Rows are points. The ring and each string are closed loops that go straight from each point to the next, and from the last back to the first. Before rounding, they use only three directions, however many columns there are. How many times does the string pass through the ring? Passing back the other way cancels.

Ring (10 x 3):
[27 37 7]
[20 40 24]
[4 37 32]
[-7 30 31]
[-19 13 20]
[-22 2 5]
[-17 3 -17]
[-10 11 -25]
[7 24 -25]
[21 33 -11]
String (18 x 3):
[42 36 9]
[40 40 -1]
[41 18 2]
[15 15 6]
[25 18 6]
[43 25 11]
[32 23 16]
[26 24 21]
[33 35 40]
[11 59 39]
[-3 52 23]
[-4 40 13]
[-4 42 16]
[-4 60 29]
[20 51 48]
[35 25 39]
[17 18 15]
[42 19 21]
Times through: 0
String (24 x 3):
[17 45 -31]
[24 22 -29]
[18 6 -12]
[5 17 -6]
[-11 36 -16]
[-22 29 -42]
[-16 1 -40]
[0 -13 -14]
[-2 2 -8]
[-13 22 -12]
[-23 21 -25]
[-25 17 -33]
[-16 33 -17]
[4 11 -1]
[7 2 -21]
[12 7 -27]
[15 8 -5]
[-1 32 -7]
[2 45 -17]
[23 50 -29]
[36 31 -17]
[28 16 -3]
[11 27 -3]
[4 49 -17]
Times through: 3

Ring (9 x 8):
[8 -4 2 6 6 4 9 -21]
[11 -7 -3 13 8 4 11 -21]
[10 -8 -10 18 7 1 10 -16]
[0 -5 -18 17 2 -15 6 -1]
[-7 -1 -20 13 -3 -25 2 9]
[-5 3 -17 8 -5 -12 -5 6]
[0 4 -13 7 -3 3 -7 -2]
[8 3 -2 4 2 18 -4 -16]
[7 1 3 2 4 12 2 -19]
String (26 x 8):
[0 -6 -3 9 5 -18 14 -10]
[3 -4 -7 11 3 -7 7 -9]
[16 -7 -10 19 9 17 6 -22]
[20 -12 -15 27 11 18 9 -24]
[2 -8 -17 19 4 -16 10 -4]
[1 -7 -21 21 3 -17 8 -1]
[6 -5 -18 19 3 -2 3 -6]
[1 -2 -14 13 1 -7 2 -4]
[-9 0 -16 9 -3 -27 3 9]
[-27 4 -26 7 -12 -60 0 34]
[-17 4 -25 9 -10 -36 -5 23]
[5 1 -18 14 0 8 -6 -5]
[3 0 -10 10 1 -1 1 -7]
[-8 4 -12 4 -5 -15 -3 6]
[-1 7 -12 3 -5 5 -10 0]
[8 6 -8 4 -1 25 -12 -12]
[2 6 -4 0 -2 9 -6 -8]
[-3 2 -4 2 -1 -9 1 -4]
[10 -1 -6 9 4 16 0 -17]
[18 0 3 6 7 37 -2 -31]
[5 2 8 -2 3 8 4 -20]
[-1 1 6 -2 2 -9 8 -12]
[4 -2 -5 8 3 0 4 -12]
[12 -3 -4 11 6 15 4 -21]
[15 -7 5 10 11 13 13 -30]
[12 -9 3 11 11 3 16 -26]
Times through: 1
